Every row gives one point. Each copy is the shape, with its points in the same order, stretched, turned, moved and blurred by noise. Is it also mirrored, or only turned?
In the rows, zero is written as 128.

Shape, 7 rows:
[[170 112 166]
 [124 163  90]
 [161 177  93]
 [ 94 134 106]
 [151 111 101]
 [150 146 186]
 [160 107 170]]
Copy 1, 7 rows:
[[165  94 107]
 [138 173 110]
 [180 174  90]
 [ 99 155 132]
 [160 134 156]
 [142 103  63]
 [150  89 108]]
Copy 1 is: mirrored
Copy 2, 7 rows:
[[201 136 114]
 [112 180 112]
 [140 188  84]
 [ 95 151 151]
 [162 188 131]
 [173 117 103]
 [193 131 131]]
Copy 2 is: mirrored
Copy 3:
[[203  99  93]
 [154 105 196]
 [196  78 194]
 [116 140 174]
 [151  73 142]
 [222 143 110]
 [191 113  88]]
Copy 3 is: mirrored

Shape (7 x 4):
[[145  73 119 149]
 [109 114  77 103]
 [145 128 106 165]
 [138 218 202  97]
 [197  74  86 148]
 [160 149 121 139]
 [141 167 155 137]]
Copy 1, 7 rows:
[[104 157  97 177]
 [159 156  93 123]
 [139 172 126 168]
 [164 130 235  87]
 [129 137  73 217]
 [149 149 142 160]
 [150 150 175 129]]
Copy 1 is: only turned
Copy 2, 7 rows:
[[179 126  93 165]
 [104 162  96 125]
 [153 137 143 162]
 [121  82 210  27]
 [204 177 107 163]
 [150 142 161 117]
 [139 106 173 100]]
Copy 2 is: only turned
Copy 3, 7 rows:
[[127  93 144 103]
 [ 93 176 131  97]
 [149 131 124 138]
 [112 115  23 193]
 [154 113 136  57]
 [143 132  95 132]
 [135 116  82 165]]
Copy 3 is: mirrored

Shape (11 x 8):
[[122  49 116 142  69 164  87 156]
 [ 88 118 165 125 113 165 103  98]
 [ 75 137 169 152 131 132 131 154]
 [100 150 125 126 105  34 222 125]
 [122 135 144 131 144 160 178 149]
 [ 75 140 115 138 141 145  91 125]
 [155 149 119 152 140 154 137 117]
 [218 141 139 138 126  56 128 146]
 [ 93 130 150 108 119 152  90 139]
 [ 84 149 145 209 118 163 123  66]
 [ 85  55 136 124 151 165 106 134]]
Copy 1 (11 x 8):
[[174  99 129 188  82 141  80 156]
 [144 145 156 145  94 183 120  84]
 [100 155 162 138 135 178  82 129]
 [ 80 166 183 124 162 104 163 215]
 [ 73  88 140 122 151 135 124 117]
 [119 191 119 145 111 151  92  88]
 [116 116 138 107 148  93 107  96]
 [191 136 145  58 174  76  99 187]
 [143 163 129 116  98 178  94 107]
 [107 161 188 183 131 124  97  44]
 [157 122  97 186 134 177 106 104]]
Copy 1 is: mirrored
Copy 2 (11 x 8):
[[ 42  55 131 195 106 127 147 135]
 [ 97  82 113 143 118 155  99  55]
 [ 68 149 103 147 146 138  99  87]
 [144 209  59 134 109 110 190 106]
 [113 142 140 153 169 128 118 102]
 [ 71 116  90 116 142 185 104 106]
 [137 115 109 159 159 154 106 130]
 [148 143  73 154 103  85  86 192]
 [ 69  96 112 118 131 140  95  85]
 [126 107  77 190 153 198 104  59]
 [ 58 107 163 158 100 171 110 105]]
Copy 2 is: mirrored
Copy 3, 11 rows:
[[ 97  48 144 185 159 149  88 102]
 [103 137 163 136 161 133 125  53]
 [101 152 170 166 162 145 166 107]
 [ 73 133 106  91 100 179 244 150]
 [148 122 169 134 130 198 152 121]
 [114 178 133 158 163 133 110  96]
 [155 128 143 147  98 166 121 100]
 [142  67 122 136  66  89 174 159]
 [121 137 144 145 181 120 120  94]
 [ 93 178 143 182 102 165 140  18]
 [ 88 124 198 145 171 150  77 110]]
Copy 3 is: mirrored
Copy 4 (11 x 8):
[[ 99 146 120 145 126 155  83 211]
 [118 135 156 161 168 155  97 127]
 [ 87 123 158 149 178 133 157 149]
 [143 170 121 117  90 113 249 103]
 [130  83 176 134 127 132 148 144]
 [ 79 113 144 151 161 113 108 125]
 [147  86 134 147 133  95 134 153]
 [176 125  71  52 147  62 176 169]
 [ 89 136 160 123 173 118 102 142]
 [147 115 127 225 174 138 140 123]
 [ 76 100 139 118 124 193  81 143]]
Copy 4 is: mirrored

Shape, 17 rows:
[[ 84  74  80  89 154 167  89 139  88 133 160]
 [168  90 143  99 168  71 166 101  84 102 139]
 [ 72 149  93 123  94 147 114 131 136  97 134]
 [ 85 101 160 170 147 151 139  80 179 132 138]
 [108 163  94 121 124  99 114 113 101 165 136]
 [163 134  87 177  69  67 192 164 145 152 147]
 [182 181  97 141  93 158 149 115 191 120 113]
 [176 106 180  78  84 154 151 143 100 140 138]
 [155 161  98 147  65 113 193 137 202 106 176]
 [174  86 132 132 112 177 127 123 180  90 100]
 [ 88  95 162 113 163 121 157 163 208 118 139]
 [133 105  83  73 131 182 132  97 161 120  94]
 [107 181 106 161  62 117 175 140 148 177 145]
 [ 81 121 125 120 157 118 168 127 108 170 195]
 [ 87 101 133  79 174 110 105 106 144 168  88]
 [ 81 119 125 136 129 120 206 157 173 124 108]
 [160 172  95 143 114 145 140 175  92 110 130]]
Copy 1:
[[ 60 132 127  90 180 140 128 164 155 168 148]
 [164 183 104  47 133 112  83 147 124 143 148]
 [ 96 134 111 147 106 124 148 176 131 111 143]
 [117 162 156 172 206 103 147 135  86 125 128]
 [ 98 150 107 141 119 176 123 154 104 144 115]
 [127 165  87 140  67  91 167 111  55 160 135]
 [156 168  85 213  63  95 142  80 159 137 139]
 [122 138 117  69  84 151 106  45 127 115 103]
 [118 204 131 167  49  62 167  97 106 135 165]
 [168 131  95 155 130  69 137  87 175 133 118]
 [145 198 160  95 181  93 192 124 130 136  75]
 [101 185  93 169 129 103 116 128 210 147  89]
 [ 75 171 105 171  70 149 158 108  49 125 124]
 [ 62 213 129  97 162 153 154 132  68 148 143]
 [124 181 132 120 186 145 108 157 138 168  29]
 [109 202  84 114 149  96 171 154 104 107  93]
 [140 128  43 117  73 149 165 119 144 129 182]]
Copy 1 is: only turned
Copy 2, 17 rows:
[[ 27 143 126 148  86 202  89  87  79 170 128]
 [175 117 162 135 184 155 138 154  90 140 123]
 [ 78  96 108 137  51 149 127  96 121 110 154]
 [ 93 123 167 172 101  84 143 115 181 208 188]
 [131 127 104 115 136 136 125  64  98 112 191]
 [151 116 103 117 142 141 248 142  84 109 195]
 [162 142  81 115 113 122 183 127 192 128 146]
 [125 126 144  44 121 168 101 165 133 161 145]
 [163  75  99 137  99 176 220 161 147 141 185]
 [ 79 133 127 124 107 111 156 161 169 173  80]
 [ 49  82 181 154 135 165 169 152 179 142 170]
 [ 86 137 134 113  94 159 137  78 159 162  83]
 [147 118 110  92  94 126 192  97 127 117 242]
 [117 130 161 149 122 198 140 104 109 172 231]
 [ 65 119 168 111 172 118 115  46 149 141 144]
 [ 90 112 180 133 100 146 216 129 141 102 172]
 [133 175  82 116 100 158 149 152 109  77 148]]
Copy 2 is: only turned
Copy 3:
[[161  75 130 174 123 109 135 246  87 148  98]
 [161  73 139  88 148  73 114 156 200 150  83]
 [130 109  98 180 115 145 169 166  93 121 138]
 [ 58  84  91  63 125 163 164 145 111 102 123]
 [157 103 110 188 133 144 112 122 112 164  90]
 [145 215  91 152 117 109 177  93 135 167  50]
 [126 220  89 128 123 182 112  96 119  94 103]
 [130 169 211 129 136  96 118 158 188 153  81]
 [121 221  79 108  58 133 164  99 113 130 123]
 [115 159 113  98 129 143 139 172 144  56  88]
 [ 53 131  72  73 117 106 125 203 164 147 146]
 [162 120 105 137 113 206 118 200 135  97 112]
 [105 188 123 170 108 156 170  86 108 173 102]
 [122 100 120 108 126 116 146 169 104 223 125]
 [112  63 102 144 129 180  74 197 184 148 108]
 [ 95 138  76 104 144 130 176 174 161 162 145]
 [163 187 129 188 177  98 151 136 110 136  99]]
Copy 3 is: mirrored
Copy 4 (17 x 11):
[[132 143  89 143 221 103  85 157  67 121 182]
 [118 161 179 151  81  71  83 142 109 113 104]
 [ 30 108  78 139 177 145 102 170 159 128 154]
 [ 89 143 172  74 145 174  43  91 171 118 161]
 [ 89 101 111 174 139  86 149 115 148 129 139]
 [ 78  79 140 171  60 155 122 144 141 240 111]
 [ 83  93 101 104  87 212 150 144 179 130  79]
 [151 167 159 113 113 174 188 200 115 147 123]
 [ 32 122  88 106  34 208 118 158 153 188  99]
 [131 138 136  75 144 199  74 173 160 135  94]
 [ 86 215 136 151 140 206  53 100 152 150 137]
 [100 160 116  96 200 159 117 147 122 114  82]
 [ 43  84 126 146 103 176 175 124 162 189 142]
 [ 85 149 148 152 123 121 115  98  75 129 192]
 [125 197 153 164 207 101  99  81 159 120 116]
 [ 30 159 174 154 152 199  87 110 143 169 123]
 [ 93  61 103 179 117 162 151 188 129 116 142]]
Copy 4 is: mirrored

Shape, 17 rows:
[[106  90 114 161  65 145  64 121  50 152  99 163]
 [173 106 117 153  86 138 111 153  84 117 124  95]
 [153  84 174 155 103 103 155 147 130 102 126  96]
 [128 167 186 156 113 163  83 146  87 128 142 109]
 [ 87 166 100 160 152  87 110 165  52 183  85 163]
 [ 83  80 108 133 168 138 160  99 105  79  80 130]
 [127  94 167  68 145 139 155 130 149 129 162  84]
 [105  75 171 158 112 164  53 130  42 150 127  91]
 [ 88 128 140  81 163 116  74 133 133 132 126  54]
 [ 86 130 130 111 145 142  98 169 138  87 100 127]
 [112 155 189  84 105 148 166 178  72 179  64 141]
 [161 164 149 125  66 140  72  96 116 165 104  63]
 [136  87 155 169 106  89 158 183  88  81 172 149]
 [ 89 167 161 152  85 150 134 100 152 159 117  90]
 [ 89 121 151 150  80 151 116  71  75 104 148 142]
 [123 183 148 106 139  86  70 150 121  96 118 102]
 [180  75 148 125 124 144  75 167 134 183  76 149]]
Copy 1, 17 rows:
[[188 111  64  85 118  93 121 124 110 188 160  88]
 [167 122  91 142 150 108 105 182 131 111 169 162]
 [132 168 168 122 139 162  91 171 126 109 172 167]
 [145  98  76 172 116 150  64 123 120 130 150 166]
 [118 128  82 169 113  42  93 152  99 208  81  70]
 [ 66 151 123  68 139 145 189 157  82 146 122 121]
 [ 91 143 185 143  92 171 162 149 127  96 197 145]
 [105  95  62  98 134 145  83 130 101 153 212  93]
 [ 55  83 124 121  91  91 127 103 117  94 162 116]
 [ 84 120  91  95  75 111 145 134 131 124 120 163]
 [149 136 142 173  57 119  81 208  55 221 142 119]
 [197  46 136 152 138 112  54 137 103  91 146 126]
 [137 217 122 145 132 140 113 148 149 142 174 192]
 [180 108 155 144  94 153  70 120  90  80 103 121]
 [183 132 117 111 143 154 132  82  84 151 148 129]
 [104  84 110 166 122  65  96 103 132 134 120 182]
 [127  60 114 109  93 133 115 201 180 173 162  95]]
Copy 1 is: mirrored
Copy 2 (17 x 12):
[[187  50  95 110  72 116 155 111  47 134 143 182]
 [150  82  97 123 167  92 171 150  66 128 135 134]
 [145 157  59 133 183  87 137 123 113  60 118 144]
 [143 111 113 134 123 138 157 173  81  99 192 185]
 [ 81  60 135  61  66 115 121 183  70 119  98 189]
 [130 128 108  30 125 132 129 101 148 113 107 117]
 [ 85 218 136 115 136  96 134 108 138  88 170  58]
 [158  82  80  85  95 113 124 162  34  94 206 149]
 [ 69 105 142  96 108 125 104 148 121  83 183  65]
 [109 102  82  93 102 103 146 141 182 126 154 123]
 [109 151 150  83 103  16 199 146 122  68 120 153]
 [172  70 179 168 139 133 156 142  51  79 160 139]
 [114 163  20 116 168 101 158 123 103 110 116 169]
 [165 159 137 145  86 169 136 138 107  43 129 148]
 [170 144 120 113 102 191 168  70  67 106 154 177]
 [ 80  61 138 133 153 132 146 144 122 109 167 147]
 [164  77 103 135 103   7  97 167 119 138 148 152]]
Copy 2 is: mirrored

Shape (15 x 12):
[[123  92 116  92 113  84 158 167 128 110 105  78]
 [174  99  83  39 161 111 133 108 151 118 113 121]
 [ 90 217 160 188  89 114  72 129 140 163  99 133]
 [112 119 151 191  74 102 162 121  88 114 111 170]
 [119 126 159  99 126 105 179 171 158 127 143 150]
 [140 187 136 142 124 185  94  67 174 183 111  99]
 [233 195 143 138 166 190  98 107 147 180  84  73]
 [115 130 115  83 166 141 186 141 147  81  99 126]
 [151 111 127  93 203  96 145 151 110 152 116 129]
 [143 202 216 160  99 128  95  77 147 166 123 105]
 [135 150 132 118  80  87 149 169 145 144  89 168]
 [124 143 184 166  79 134  69 143 127 101 102 156]
 [172 124  75  84 163 118 166 150 129  89 176 111]
 [ 86 111 137  87  93 135 158 178 105 145 140 148]
 [129 160 135  85 110 110 159 135  77  96 114 141]]
Copy 1, 15 rows:
[[141 118 162 164  95 124 193 125 105 150 104 131]
 [ 78 157 184 184 123 125 212 106 121 145 163  95]
 [157 115  43 164 181 142  62 154 133 187 134  91]
 [187  72  82 142 139  87 124 124  76 121 129 124]
 [152 155 151 119 134  92 174 157 101 187 160 126]
 [ 64 142  76 139 231 196 140 128 117 198 153 118]
 [ 34 153  99 189 234 229 195 170  79 134 162  86]
 [129 113 174 124 158 106 160 112 136 181 127  69]
 [ 82 144 178 159 118 100 183 171  89 112 141  91]
 [134 107  96 170 230 197  98 180 111 177 170 154]
 [156 133  90 191 129  83 181 135  97 161 152 110]
 [212 152  79 160 164 150  89 114 126 138 137 109]
 [103 145 186 122  76 142 202 111  84 145 179  78]
 [148 164 163 128 109  74 136 101  61 196 101 127]
 [150 114 178 170 128 114 129 100  67 175 141  83]]
Copy 1 is: mirrored
Copy 2 (15 x 12):
[[ 97 155 170  98  98  73  77 192 125 124 103 118]
 [107  73  92  75  29  86 105 171 136 167  97  95]
 [106 172 155  47 174 132 137  95 134  92 158  51]
 [ 89 103 185 161 204 103 122 110 143  79  90 153]
 [105 145 130  92 131  56 135 107 105  90 141 167]
 [ 86 158 129  77 124 149 165 132 149 168 174  39]
 [101 181  94  54 130 176 162 147 131 227  95  84]
 [ 48 121 112 102  93  61 130 162  70 114  91 118]
 [117 149  89 104  86  71 109 121 119 156  74 126]
 [ 91 170 190  57 131 154 164  73 170 142 154 119]
 [111 123 127  46 196  67 114 134 132 102 123 119]
 [ 71 127 126  83 152 174 101 111 145  69 155 157]
 [147 132 127 130  48 100 151 173  71 141  64 131]
 [ 97 113 169 115 144  84  83 122  96 115 169 129]
 [ 96  84 186  74 114 115 117 115  84 134  73 134]]
Copy 2 is: mirrored

Shape, 15 rows:
[[136 155  68 109 115 159 145 114  83 103 121 180]
 [ 43 122 109 133 133 161 147 112 156 110 173 139]
 [155 126 137 174 154 122 118 193 139 121  90 130]
 [ 95 105 149 126 128 136  97 126 121  89 164 147]
 [113 175 112  55 159 152 108  94 130 158  78 208]
 [ 54 117 170  92 139 128 175 164 144 107 172  49]
 [133  95 160 155  77 135 105 142 134 142  86  68]
 [106 137 175 150 105 105 120 106  75 141  80 132]
 [ 38 128 147  98  94 151 107 169 120  92  98  96]
 [ 85 175 113 124 163  68 170 159 145 177 104  62]
 [ 69 137  34  52 168  86 135 128 140 191 129 159]
 [131 176 136 128 101 182 110 147 100 209 187 111]
 [126 170 136  94 133 105 163 191 186 103 127 169]
 [148 164 136 183 106 141 155 200 167 195 170 195]
 [152 162  60 169 125  80 105 136 138 127 121 103]]
Copy 1, 15 rows:
[[109 192  89 155 121 188 127  95  99 176 136 180]
 [103 127 140 147 131 173  82 133 162 176 116 103]
 [147 113 134 126 187 162 173 156 105 117 110 154]
 [ 94  95 122 165  95 157 122 126 115 156 140 125]
 [ 65 202  93  62 131 131 190 162 122 216 130 171]
 [129 111 206 153 151 120  38 154 102  93 149  82]
 [161 119  67 101 150  87 121 126  80 106 107 114]
 [109 143 103 109 135  82 136  96  71 148  75 162]
 [ 99 126  98 114 126 164  62 166  59 127 109 119]
 [123 209 191  84 194  84 104 187 147  94  84 130]
 [ 77 245 117 104 129 119 118 229 197 185  91 159]
 [131 200 117 145 128 119 177 130  91 141 110  49]
 [153 146 231  87 135 188 148 191 122 133 137 167]
 [200 164 215 132 149 172 218 154 139 169  71 105]
 [119 192 100 106 131 161 152 134 168  93  88 153]]
Copy 1 is: mirrored
Copy 2 (15 x 12):
[[123 122  61 129  73 112 195  91 141 113 131 119]
 [123  61 116  80 141 114  95 166 143  93 169 138]
 [153 192 141 131 141 141 133 156 155 111 105 125]
 [164  85 165  96  75 118  94 103 137 100 158 140]
 [ 76 105  94 112  73 134 139 132 125 162 116  43]
 [137 110 161  81 209 131 103 155 133  74 193  54]
 [145 126 180 131 198 174 111 119 128 119 107 142]
 [130 112 207  95 148  85 126  97 113 141  98  93]
 [117  90 176  96 150 151 143 109 193  69 133  75]
 [ 47 196 140 148 240 103  96 203 140  90 139  57]
 [ 25 126  60 183 110 152 111 220 112  68 131  82]
 [136  95 182 172 152 148 180 156 119 169 181 100]
 [144 127  88 151 111  99 110 136 203 108 132  65]
 [176  94 135 218 120 105 125 197 183 168 113 140]
 [ 89 182 118 195 131 137  87 137 144  88 134 162]]
Copy 2 is: only turned
Copy 3:
[[126 155  89 140 136 164 140 164 166 112 173 122]
 [103 212 111 143  55 103 118  83 135 151 135 145]
 [158 113 106 130 171 101 135  91 134 105  90 134]
 [129 156 132 135  96 147 117  75 144 138 152 178]
 [ 85 189  75 116 184 208 158 163 109 140 159 147]
 [135 171 153 118  35 128  84  37 110 117  75 102]
 [146  94 141 183 134 101  88  67  93 138 121 103]
 [179 125 105 180 134 155 127 116  70 125 130 160]
 [109 179 170 167 121 148  70  82 105  93 118 129]
 [147 168 120 110  86  74 105 130  40 126  45  99]
 [ 44 200 119 108  79 131 112 190  97 175  81 128]
 [190 167 171 146 107 121 146 110 121 196 127  83]
 [152 169  66  83 163 143  88  94 156 120  98 127]
 [215 163  76 143 155  90 133  95 168 203  82 123]
 [151 131 126 112 125  41 105 150  99 134 127 125]]
Copy 3 is: only turned

Shape (16 x 12):
[[125 163 111 114 123 122 156 150  67 129 105 174]
 [130 164 128 149 141 109 101 123 133 136 105 197]
 [142 128 123 135  90 140 127 154 145  53 125 142]
 [144 133 138 130 135 145 127 170 143 134 120 151]
 [135 144 120 102 131 148  67 118 108 132 143 124]
 [140 160 160 133 130 166  89 113  53 118 132 160]
 [140 156 114 139 143 140 143 151 122 112 145 108]
 [107 110 108 136 149 127 101 143 155 105  64 112]
 [151  63 111 142 124 184 148 123 145 137 108 115]
 [151  28 109 107 160 114 118 125 155 139 127 131]
 [149 159 112 153  68 118 114 145  87 141 142 157]
 [115  98 111 126 149 177 143 131 157 134 140 165]
 [132 162 153 163 156 150 158 113 152  94 100 112]
 [103 161 156  99  94 111 162 137 157 106 138 125]
 [ 88   7 104 143 124 124 137 151 133 120 143 142]
 [139 157  97 132 128 127 161 116 156 109 119 137]]
Copy 1 (16 x 12):
[[135 165 129 111 147 152  94 159  85 124 184 136]
 [145 138 164 130 162 166 119 146 112  93 121  82]
 [108 144 152 187  73 144  90 129 149  70 129 125]
 [128 123 156 149 146 144 100 148 172 129 139 131]
 [143 101  86 120 140 151  96 168 115 120 101 102]
 [148 139  85 139 159  98  60 157 106  99 125  98]
 [131 142 121 114 103 134 120 180 155 118 136 149]
 [149 115 126 207 130 154 168 144 144 115 144 144]
 [140 120 154 190 140  88 125 166 149 158 109 224]
 [196 117 167 163 157 166 137 144 141 186  80 201]
 [ 88 169 112 100 153 157  69 144 111  85 112 103]
 [160  95 187 140 144 124 109 159 139 120 127 190]
 [142 135 148 177  85  71 160 152 162 109 140 139]
 [109 107 158 119  76 120 125  79 144  96 156 106]
 [188 129 162 165 171 162 117  99 142 105 114 240]
 [126 139 168 124  84 138 147 167 117 118 129 141]]
Copy 1 is: mirrored
Copy 2:
[[ 94 146 119 122  71 116 115 124 124 108 158 173]
 [148 187 168 115  89 112 125 139 127 135 125 153]
 [198 148 138 145 134 179 140 101 160 138 120 167]
 [131 163 163 161 138 139 152 119 127 126 130 167]
 [ 96 169 100  82 122  99 138 157 178 125  99 157]
 [116 163 125 108  49 135 128 187 169 135 124 183]
 [ 98 130 131 142 148 167 125 143 135  97 128 141]
 [151 160 171  80 123 143 181  95 153 129 140 150]
 [118 150 169 142 142 177 166 129 110 184 182 172]
 [113 145 139 123 149 141 197 116  71 190 132 128]
 [131 168 110 144 131 116 107 179 130 109 155 176]
 [111 152 167 137 123 150 128 108 120 181 132 190]
 [156 126 198 148 111 189 138 119 163 124 137 123]
 [184  98 134 176 147 104 118  91 183 104  95 127]
 [152 115 144 125 138 141 170 104  55 190 135 198]
 [124 147 152 146 142 161 112 110 138 129 142 119]]
Copy 2 is: mirrored
